Rows are points. The last column is the point's height on a tilted bowl or saddle (a function of degree 2), plus a little noise. Count its main directions that bend up, bend down and stay straight.
In the rows, zero is written as 128.

Points (18 x 4):
[[164 212 117 106]
 [130  40 157  29]
 [185 106  99 113]
 [187 102 169  63]
 [184  91 151  62]
 [ 91 168 117 127]
 [168 111 137  97]
 [107 160  64 142]
 [167 112 140  97]
 [ 95 192 132 123]
 [ 87 106 157 129]
 [179 127 154  93]
 [169 189 138 107]
 [141  77 146  77]
 [108 125  88 125]
 [131  90 183 111]
 [202 187  75 162]
 [120  80 114  85]]
Directions: 1 up, 2 down, 0 straight

Points (24 x 5):
[[118 160 143 148 117]
 [ 86  65 103 134 145]
 [ 81  53 136 121 186]
 [ 99  81  93  81 175]
 [121 141 152 144 128]
 [155 138 193 179 159]
 [ 90 119 190  45 208]
 [ 80 107 102 188  95]
 [126 168 177 173 134]
 [115 177 127  96 121]
 [151 136 122 102 132]
 [ 93  88  92 116 140]
 [ 25 116  26 179  14]
 [ 93 104 113 114 138]
 [125 130 202  52 178]
 [118 160 152 141 119]
 [167 103 173  27 187]
 [104 130 145  90 149]
 [146 154 193 128 135]
 [135 116 158 129 146]
 [108 146 129 186 112]
 [130 120 199  55 180]
 [106 127 159 106 147]
 [127 203 148 181 116]]
Directions: 3 up, 1 down, 0 straight

Points (43 x 7):
[[153 151 159 178 135 112 112]
 [168 213 195 103  28 100  57]
 [155  98 164  73 124  56 109]
 [222 116 148 162 188 199 101]
 [148 149 135 117 149  65  86]
 [108 121 155  77 165 131 100]
 [123 154 189 189 133 118 114]
 [165  67 165 172 114 127 137]
 [144 142  55 170 139 146 108]
 [182 131 163 123 112 107 113]
 [138 167 178 136 125  60  69]
 [166  73  80  85 179 193 113]
 [197 171 169  89 157 126  92]
 [152  84 152 173 184 127 136]
 [128 126 216 139 132 135 100]
 [146  48 127 105  83 137 138]
 [106 173 159  85 149 141  76]
 [181 103 118 162  74  87 119]
 [185  43 216  65 174 188  70]
 [138 135 123 106 180 121 102]
 [105  99  86 110 160 128 125]
 [ 39 197 120 177 150  28   7]
 [ 69 120 137  63 178 163  86]
 [ 65 127 133 116 176 141 105]
 [ 93  95 200 111 113  82 101]
 [ 77 113 185 150 151  97 115]
 [139 134 127 115 122 126 118]
 [199 137  97 179 153 166 114]
 [180 104 109  45 125 115 151]
 [163  57 178 134 130 124 129]
 [177 107 181  96 181 133  96]
 [ 93 107  52 162 120 137 123]
 [ 93 102  60  73 122 176 107]
 [124  95 125 130 107 144 130]
 [ 86 204  52 156 157 125  54]
 [ 95 161  81 154 135  88  87]
 [ 48 163 151 145 125 122  88]
 [154 137 160  96 126 102 108]
 [111 150 124 218 153  95 120]
 [197 139 107 116 115  64 114]
 [151  86 109 190 115 127 142]
 [138 134 123 149  61 141 103]
 [148 159 167 106 195 117  73]]
Directions: 1 up, 4 down, 1 straight

Points (74 x 9):
[[158  78  87 130 161 114 146 118 147]
 [126  98 133 134  77 108 126 201 132]
 [167  92 112 130 124 145  96 133 147]
 [125  80  89 188 144 111 126 131 153]
 [200 142 145 114 155 145 187  79 145]
 [133 134 129 107 124 113  48 168 154]
 [106 103 164 124 156 123  72  80 121]
 [136 159 125 152 160 151  59 178 166]
 [143 154 178 100 183 138 139  72 126]
 [114  99 188 128  65 112  54 112 138]
 [118 129  83 139 118 138 105 161 153]
 [ 71 102 159 129 124 113  94 169 122]
 [197  98 132 102 115 174  98  87 159]
 [171 117 140  95 140  94 141  72 121]
 [191 148 143 108 132  79  90 113 145]
 [190 150 151  49 143 106 146 173 149]
 [208 157  95 102 158 124 107 197 187]
 [ 41 118  65 144 117  79  91 132 170]
 [172 193  70 189 159  26 133 131 176]
 [138  88 153 157 135  91 163 174 125]
 [101  46 154 241 129 172 112 120 187]
 [121 144 148  97 174 131  68 125 137]
 [126  52 126 113 148 120 161 184 145]
 [151 123 123  94 135 135 168 175 137]
 [160 113 108 182  92 130 159 169 154]
 [124  61 104  85  84 168 137 210 164]
 [117  80 122 129 144 214 119  94 160]
 [112 118 148 141 100 152 105 125 123]
 [113 146 107  86 207 103 189  44 138]
 [ 80 133 160  98  95 117 209  33 129]
 [ 75 115 106 168 182 115 194 134 147]
 [118 217  88 128  86 170 120  78 186]
 [131 209  78 181  99 121 148 173 180]
 [ 88  75 229  91 182 157 125  87 129]
 [138  84 103 172 122 162 128  84 151]
 [146 166 107  69 173 134  42 179 193]
 [122 134 150  90 105 123 125 139 115]
 [192 141 141 127 174 111  35  90 164]
 [121  24 184 123  72 148 127 132 125]
 [132 116  77 142 130 132 126  99 143]
 [134  99 176 114 141  47 167 153 116]
 [179 117  52 140 126 115 107 110 176]
 [147 136 118 201 108 181  83 131 174]
 [167 138 179 124 155 178 166 126 142]
 [130 219 195 130 156 137  88  57 166]
 [126 163 166 128 136 131 175  92 120]
 [201 125  23  48  87 127 114 140 249]
 [157 121 102 114 156 127 153 152 141]
 [113 134 136  87 104 150 120 170 129]
 [117 136 174  80  68 153  75  78 144]
 [ 50 130 105 177 104 121 183 168 149]
 [151  88  62 181 133 139 134 144 178]
 [149 125 153 182 210  44 118 150 153]
 [158 130 102 164  96  36 120 112 157]
 [120 170 156  93 142 154  70 120 145]
 [155 110  92  59 149 141  99  87 158]
 [ 75 112  91  20 101  50 112 161 186]
 [105  68 133  73 165 197  45 171 178]
 [182 100  67  88 181 100  78  87 177]
 [100 113  69 114 158 161 142 181 178]
 [175 146 134 205 159 141 107 176 168]
 [ 59 193 154 161  57 146 106  95 158]
 [118  89  77 166 222 122 202 145 188]
 [161 149  36 115  89 129 144  96 190]
 [209 135 143 124 168 143 105 115 148]
 [126 183 102  69  90 146 113  67 170]
 [141 133  49 212  79  78 182 144 188]
 [109  99 109  67 110  25 147 134 151]
 [179 156 144  88 124 145 166 123 139]
 [113 100 185  91 133  58 207 138 113]
 [ 78  84 130 126 138 226 124 190 181]
 [109 110 175 149 204 120 122 156 135]
 [163 118 120 107 174 137 212 161 159]
 [183  66 184 205 187 134 162 153 169]]
Directions: 7 up, 0 down, 1 straight

Points (71 x 9):
[[130 102 101  76 180 137 138 140  86]
 [159 165 125 148 111 121 133  73 118]
 [222  52 114 130 133 132  71  93 199]
 [107 135 157  67 101 196 114 112 167]
 [ 47 115 117 151  73 120 102  82 103]
 [207 115 103  92 166  95 167 112  94]
 [126  95 110 166  84 151  73 147 150]
 [134 119 136 134 153 146 127 145 136]
 [175  77  90 135  92 117  80 184 204]
 [121 127 136 171 111 186 108 104 133]
 [127  61 134 132 146 135 147 114  87]
 [124 146 127 109  94 135 115 104 144]
 [130  90 100 134 101 128 102 105 128]
 [112 129 130 187  83 151 121 135 128]
 [ 88 131 149 115 160 122  94 144 113]
 [150 157 112 106  63 173 112 135 185]
 [ 40  76 108 190 151  95  92 192 188]
 [124  80 131 152 129 159 141  70  79]
 [ 87 113 126 144 143 171 110 130 140]
 [128 155 113 122 104 134 125  79 130]
 [104 128 126 105 183 157 103 112  88]
 [175 127 156  82 153 109 107 119 120]
 [103  82  70 153 165 184 134 100 108]
 [190 151  71 150 169 135 155 152 120]
 [166 103 128 138 114 143 115 106 140]
 [122 136 124 205 123  33  95 136 111]
 [105 163 139 173 140  74 200  87  98]
 [123 131  94 140 140 131 163 123 124]
 [ 27 115 166 100  72 112 128 163 131]
 [ 99 127 160 161 104 174 143 108 132]
 [ 97 146 159 116 118  94 124 157 139]
 [ 79 180  56 110 133 121 121 180 181]
 [131  66 106 124  79   7 147  89 169]
 [ 62 121  82 124 157 141  75 178 189]
 [165 125  92 137 199 110 148 141 116]
 [135  80 146 115 146 143 130 117  98]
 [ 82 218 156 103  75 130 125 170 193]
 [149 134 174 105 128 157  94 167 184]
 [141 100 136 157 129 100 164 114 109]
 [174 108 127 124 151 118 101 160 172]
 [126 123 156  95 149  90 134 143 111]
 [172 123  98 133 133 125 113 134 154]
 [181 157 136 115 118 139  94  72 152]
 [ 96  30 110 115 134 149 114 136  87]
 [121  88 113 113  83 156  73 206 193]
 [ 84 139 109 180 127 133 145 163 169]
 [194 197 155 101  64 117 156 135 170]
 [119 153 175 141  89 129  97 118 142]
 [163 115  91 172 106 118 151 119 115]
 [108 152 149 107  75 117 151 141 152]
 [ 74 109 184 130  75  48  72 141  59]
 [118  91 166  80 108 159 147  79 105]
 [180 156  85 125 128 121 128 149 150]
 [176 158 115 157 173 139  96 103 106]
 [146 133 150 108 154 120 113 197 179]
 [ 98 141 145 140 214 119  77 130  62]
 [119 163 133 123 111 110  97 104 123]
 [ 81  62 148 130 138 111  97  92  55]
 [126 100 128  83 120 133  68 134 125]
 [124 100 161 118  82 147 121 129 138]
 [126 142 190 136  91 100 123 111 131]
 [127 102 118  74  94  91 119  91 119]
 [129 111 136 163 186 109  97  31  16]
 [102 172 132  89 174  88 144  89  65]
 [116  78 184 115 183 139 153  71  15]
 [186 107 100 119 148  91 141  94 129]
 [160  73 122 161 136  90  84 118 145]
 [114 104 149  90 123 137  58 115 104]
 [111 176 161 157 151  84 135 143 116]
 [ 83  96  91 186 174 190 105  95  95]
 [129 133 143 115  70 120 140  94 147]]
Directions: 3 up, 4 down, 1 straight

Points (77 x 9):
[[200 155 196 106 153 129 177 130  60]
 [125 151 171 178 159 217 205 119  53]
 [148  72 151  48 122 114 111 210  66]
 [151 107 206 132 132 106  78 181  90]
 [ 56 153 110 113 115  78  92 169  71]
 [169 174 199  59 159 110 153 167  35]
 [193  65  57 121  96 158  98 141 124]
 [167 201 128 115 117 168 104 145  75]
 [132 188 202  72 141 131 180 123  62]
 [128  85 172 170 140 117 198 154 105]
 [119  88 150 113 193 139 156 170  96]
 [ 81  76 100  71 163  74 156 165 114]
 [123  92 133  24  98 150 172  59  97]
 [192 121 175 126 136 146  96  94 124]
 [145 183 158 175 197  98 121 105  54]
 [162  76 152  84 117  87 139 114 136]
 [159 144 102  86 121 139 114 164  91]
 [170 149 165 121 103 140 109 111 114]
 [151 150 106 105 156 178  66 158  85]
 [ 80 157 121 132  77  50 109 169  87]
 [154 141 191  91 159 128  66 146  70]
 [123 114 106  87 103 131 147  85 131]
 [115  33 104  85 145 164 159 100 127]
 [149  98 122 157 128 170 147 149 119]
 [106 134 169 164 123  61 122 207  72]
 [145 114  50 142 173 191  92  64 120]
 [209 110 139 177 193 117  68 136 104]
 [ 77 172  82 170 115 104 249 169 123]
 [184 153 122 108 176  48 127 179  45]
 [159 180 150 150 110 154  67  75  92]
 [150 115 225 155 111 160 136 199  98]
 [121 117 114  81 134 140 147 134 116]
 [140 161 161 126 117 127 144 154 103]
 [218 151 131 148 167  81 128 128  74]
 [ 85 103 159 148 170 124  97 158  88]
 [ 40 136  93 170 163 187 119 110  77]
 [ 55 159  99 147 145 113  90  45  92]
 [ 74  97  90 154 156 111  92 146 101]
 [122 159 113 138 180 170 164 133  96]
 [141  92 160 118  82 104  90 143 131]
 [ 97 156 217 149  85 113 167 218  80]
 [141 112  97  71 153 110 140  91 129]
 [107 108 159 111 133 127  64  91 111]
 [156  71 113 178 104  37  52 101 144]
 [ 99 145 149 187 154 109 103 111  90]
 [ 92 194 148  83  83 100 141 190  77]
 [108 165 114  74 110 120 143 151 100]
 [158  69 141 129 137 161  61 134 148]
 [139 124 100  71 176  95 171  94 122]
 [152 139  94 122  79 100 176 125 125]
 [143  82  43 229 190 186  47  58 114]
 [124 199 205  94 133  35 107 142  33]
 [231 115 158 105 126 148 109  63 120]
 [ 95  73 123 146  86  97 168 138 136]
 [109 135 140  77 182  81 147 110 104]
 [124 146 102 157 175 109 183 120 111]
 [236 213 135  94 144 165  96 138  32]
 [127 164  77 126  62 119  69 144  71]
 [137 114 115 116  96 124 136 189 104]
 [157  51 183 111 148  99 127 143 125]
 [158 175 129 178 178 161 148 122  77]
 [134  62  79  91 143 164 128  68 140]
 [113 138 129 173  68 128 135  84 117]
 [114 122 138 209 126 157 125  99 102]
 [146 127 174 132 178 139 128 141  93]
 [119  71 111 222 122 107  65  62 131]
 [ 68 166 140 173 146  94 111 146  77]
 [154 138 117  58  81 104 161 171  88]
 [151 132 125 130 119 134 141 100 125]
 [106  84 136 137 136 165 183  98 114]
 [119 123 191  85  98 160 161 137  97]
 [148 146 161  72  82 102  78 164  73]
 [ 90 180  83 169 145 134 120  85  96]
 [178  42 106 184 120 120 115 128 157]
 [149  47  77 167 124 123 147  58 152]
 [143 151  80 131  85  91 148 145 113]
 [107 146  63 101 176 151 187 127 119]]
Directions: 1 up, 5 down, 2 straight

Points (70 x 9):
[[153 106 129 210 142  86 153 149 129]
 [116 158 172 133 105 187 137  73 178]
 [118 159 156  39  93  73 148 142  83]
 [140 130 163  85 171  93  80 109 137]
 [ 85  64 104 178 158 144 162  90 197]
 [ 77  84 163 109 102 165 170  99 187]
 [128 113 144 157 100 136  50 195 107]
 [ 97 131 106 148 128  91 147 157 153]
 [ 35  87 163 164 171 134 107  47 239]
 [ 63  68 121 107 149 132  61 110 136]
 [104 138 139 149  88  90 173 202 125]
 [125 152 154 168 106 120 168 178 131]
 [185 133 105  87 127  74 151 139 115]
 [141 152 173 160 119  97 197  95 188]
 [109  98 135 153 138 144  60 131 150]
 [ 86 103 140 121 139  80  78 180 111]
 [125 151 114  94 137 145  91 127 133]
 [ 56 108 210 161 136  71 174 143 184]
 [ 98  88 101 141 109 116  70 177 122]
 [132  77 100 134 163  61 174  48 204]
 [ 95  82 181  48  76 141  98  61 117]
 [120  71 106 102 115  90 244  78 181]
 [ 95  92  86 128 152  79 141 142 145]
 [142  98 196 139 113  81  76 154 135]
 [100 120 115 162  69 139 143 191 136]
 [134 127 176 142  85  86 120 104 162]
 [ 76 169 138 138 184 166 177 170 159]
 [107 141 108 110 125 141  90 154 136]
 [125 116 126 103 195 139  48 111 132]
 [ 42 125 111  83 197 151 153 131 165]
 [148 166 195 118 190  59 147 124 134]
 [166 166 119 130 185 184  61 138  94]
 [ 90  77 120 124 189  94  50  57 155]
 [117 118 188 100 159 184 106  96 191]
 [199 122 155 163 168 116 168  99 148]
 [ 97  84 125  31  27 146 101 162  44]
 [231 118 221 134  44 109 112 167  17]
 [164 172 135 114 110  92 157 181  96]
 [102 100 157 117 158 141 173 128 176]
 [127 135 148 148 197 163 140 189 113]
 [103 157 114 151 182 156 152 147 155]
 [110 215 147 125 160 146  97 147 105]
 [110 152 173 175 157 167 122 206 121]
 [195 127 161  17 108  67 137 110  73]
 [157 141 114 123 200 188 194  97 162]
 [ 67 183 194 126 107 146 117 128 156]
 [139  99  95 131 110  73 124 144 133]
 [ 47 132 165 102 124 113 123  97 167]
 [131 181  56  71 168 197  80  72 108]
 [ 95 103 180 105 130 105 175 157 137]
 [106 180 119  86  29 132 120  81  75]
 [199  48 169 192 160 115 110 126 139]
 [ 88  79 165 118 138 130 105 115 174]
 [157 126 174 104  80 112 166  92 146]
 [ 63 108 102 228 123 184 115 193 145]
 [ 89 129 148 201 132 165 213 111 204]
 [169 222 102  65 116 171 132 129  85]
 [157 123 103 117 196 153 155 111 154]
 [ 91 186 141 156 148 121 174 163 152]
 [ 84 112 177 100 167 192 142 162 162]
 [186 103  53 182 140 144  86 163  86]
 [180  97 173 109 151 104 174 153 101]
 [ 85 128 143  78 137  32 171 104 137]
 [ 52  88 132 170  35 118  59 104  93]
 [206 137 131  82 151  77  70 107 104]
 [152  94 173 163 149 146  94 151 145]
 [192 165 169 124  98 108  95  98 113]
 [ 86 109  78 126 186 170 190 149 183]
 [ 89  69 147  98  86 119 133 149 123]
 [129 119 126 152 174 167 136  90 186]]
Directions: 1 up, 4 down, 3 straight

Points (74 x 9):
[[ 88  77 131 118 129 122 159 171 157]
 [130  95 114 142 100 121 110 115 118]
 [143 172 181 127 109 150  46  60  97]
 [ 85 159 166 171  61 152 152 164  96]
 [150 118 147 111 204 195 109 128  86]
 [136 103 180 136 139 173  87 135  99]
 [130 125 128 142 156 132 108 107  93]
 [103 135  81 134 195  96 173 184 198]
 [107 118 141 138 151 167 110 125 107]
 [174  98  87 165 212 113  72 138  63]
 [ 95 132 140 131 209 133 130 191  98]
 [174 106 126 127 111 227 102 138 187]
 [133  88 121 103 210 105 177 156 147]
 [130 118 124 115  99 224 157 113 190]
 [128  62 110  81 227 126 101 104  61]
 [135 158 152 137 139 121  85 187  97]
 [127 171 131 188 128 152 150 190  63]
 [129 114 157  94  56 110  85 146 123]
 [ 99 180 156 103  93 162  88 178  93]
 [157 145  92 103 141  67  57 128  85]
 [ 95 104 158 171 131 146 101 155 110]
 [133  96 240 175 110 126 112  97 126]
 [130 185  60 160 135 104 101 157  89]
 [106 124 181 147 135 147 145  59  66]
 [146  97 126  98 162 122 126  98  93]
 [118 108 135 154 131  45 106 118 128]
 [140 122  83 167 114 181  51 136  83]
 [ 81 123  67 141 130 137 155 162 153]
 [206  76 117 129 101 110 187  87  75]
 [ 98 149 122 123 176  38 140 173 224]
 [117 134 115 110  92 189 119 157 125]
 [ 63 133  95 136 164 124 150 204 161]
 [ 61  92  98 167  99 162 142 107 124]
 [193 130 129 237 135 139 107 137 109]
 [160 149 138 110 138 127  72 122  97]
 [114 129  58 170  85  84 171 125  80]
 [210 129 174 152 139 129 140 113 123]
 [141 117 190 151 155 170 119 136  91]
 [117 145 125 103 148 135  87 149 104]
 [177 135 190 133 153 167 145 128 103]
 [105 148 120 178  79 143 192 150  73]
 [ 70 114 114 116 171 104 104 107 108]
 [116 114 179  98  75 108 128 145 138]
 [ 47 114 115 118  75  68 124  76  72]
 [105 150 133 110  82 133 146 106 131]
 [ 84 163 136 171 108 151 117 156  82]
 [218 170 109  51  93 133  74 200  82]
 [124 148 141 169 183 121  98 138  53]
 [110 129  59 165 101 159  67 123  62]
 [169  62 109  86 210 183 134 179 124]
 [115  96 155 130 113 138 137  69  87]
 [124 126 124 111 156 116 102 108  98]
 [ 89 141 140 139 108 106 147 129 126]
 [131 112 129 115  72 113 120 156 132]
 [172  81 126 142 104  82 177 152 150]
 [188  66 128 138 140 107 213  81  36]
 [ 83 180 136 133 152  77 120  63  81]
 [151 189 142 132 101 105 106  97 139]
 [106 119 100 107 238 138 119  96 114]
 [103 125 126  99 223 163 152  84 130]
 [135 144  95 135 117 103 105 185 130]
 [150 178 135  40 135 120 110 118 166]
 [ 82 120 145 103 165 107 128 182 147]
 [133  77 167 123 107 129 198 114  86]
 [144 110  73  27  91 160  84 125  56]
 [134 124 128 136 120 171 137 133 138]
 [117 218  48 121 122 114  55 132  72]
 [156  98 167 141 123 172 123  70 121]
 [ 89 155 136 122   7 139 172 122  84]
 [147  93 112 131 118 120  99 224 143]
 [150  81  51  88  71 157 150 145 102]
 [116 177 142 176 129  98 130 169 104]
 [141  90 147 203 139 167 127 155 143]
 [183  89  65 107 169  85 106 165 152]]
Directions: 3 up, 4 down, 1 straight
